Every row gives one point. Each copy is the shape, with its points in the same order, turned, moved and blurred by noise. Some copies are also mirrored. Which?

Shape, 6 rows:
[[ 22  11  25]
 [ -4  21 -32]
 [ 13  -7 -52]
 [ 19 -22  52]
 [-24  15  26]
 [  6  14  56]]
Copy 1 (6 x 3):
[[ 26 -31  30]
 [-26  -1  45]
 [-51 -15  16]
 [ 51 -32  -4]
 [ 33  15  37]
 [ 60 -18  34]]
Copy 1 is: mirrored
Copy 2 (6 x 3):
[[ 32 -22 -14]
 [ 38  40  -9]
 [ 34  43  31]
 [ -1 -45 -10]
 [  0   6 -44]
 [  8 -37 -47]]
Copy 2 is: mirrored

Shape:
[[-10  22  40  19]
 [ 13  -5 -13  16]
 [ 49  26   8  36]
 [  6 -16  10  -8]
 [-17 -27  42 -24]
 [ 22  -7 -29 -22]
 [-12  -4  12  27]
 [  7  15   7 -25]
 [-15 -24 -15 -28]
 [ -8  26  24  22]]
Copy 1, 10 rows:
[[-27 -29  16  35]
 [ -1   0 -29  11]
 [-34  15 -35  60]
 [ 18   0   5  24]
 [ 30 -22  39  25]
 [ 15  32 -14  -2]
 [ -7 -30 -10  22]
 [ -3  20  19  15]
 [ 31   8   7 -13]
 [-35 -21   9  28]]
Copy 1 is: only turned
Copy 2 (10 x 4):
[[ 42  14   9  -9]
 [-15  25 -20  12]
 [ 26  26 -47  35]
 [-14 -12  -1   2]
 [ -5 -37  31 -12]
 [-43  -4 -39  -6]
 [  5  27  14   5]
 [  0 -12 -24 -23]
 [-44  -8   3 -25]
 [ 33  24  -4  -7]]
Copy 2 is: only turned
Copy 3 (10 x 4):
[[-10   6 -14 -48]
 [ -7  -3   2  13]
 [  4  27 -43  10]
 [ 16 -11  16  -9]
 [ 29 -28  28 -46]
 [ 16  10  33  26]
 [-18 -16  -4 -18]
 [ 15  22  25 -17]
 [  8 -17  53  -1]
 [-18  12 -11 -35]]
Copy 3 is: mirrored

Shape:
[[ 33   8   5   9  10 -15]
 [  6 -10 -10 -12  18   1]
 [-58  27  35   4   0   9]
 [  2  -3   3  18  20  27]
 [ -2 -30  -9  12  22 -28]
 [ 12 -14  -8   0 -11   7]
 [-48  40   7  -7   8  13]
 [ 27 -11  -1  23  -6 -19]
 [ -3 -16 -60  51  -9 -17]]
Copy 1 (9 x 6):
[[ -4 -13  10 -18  11 -31]
 [  5   6  -1 -16 -14  -1]
 [-20  32 -29  44  33  16]
 [-18  19  24   5  -8  -5]
 [-15  12  -6 -47   7   7]
 [-20  -5  -8  -9 -22 -14]
 [  0  12 -15  45  19  26]
 [-29 -14   3 -30   6 -26]
 [-55 -38  17 -38  -7  33]]
Copy 1 is: only turned
Copy 2:
[[ 14   2  10  -9  -3  45]
 [ 18 -22   8  -6 -11   7]
 [-22  39  26   6  -3 -40]
 [ -8 -19  29   8  14  12]
 [ 14 -18   2 -44   6  11]
 [ -8 -20  -8   0 -10  21]
 [  5  29  17  24  -1 -38]
 [ -3  -5  -8 -21   5  43]
 [  7 -23 -46 -19  54  16]]
Copy 2 is: mirrored
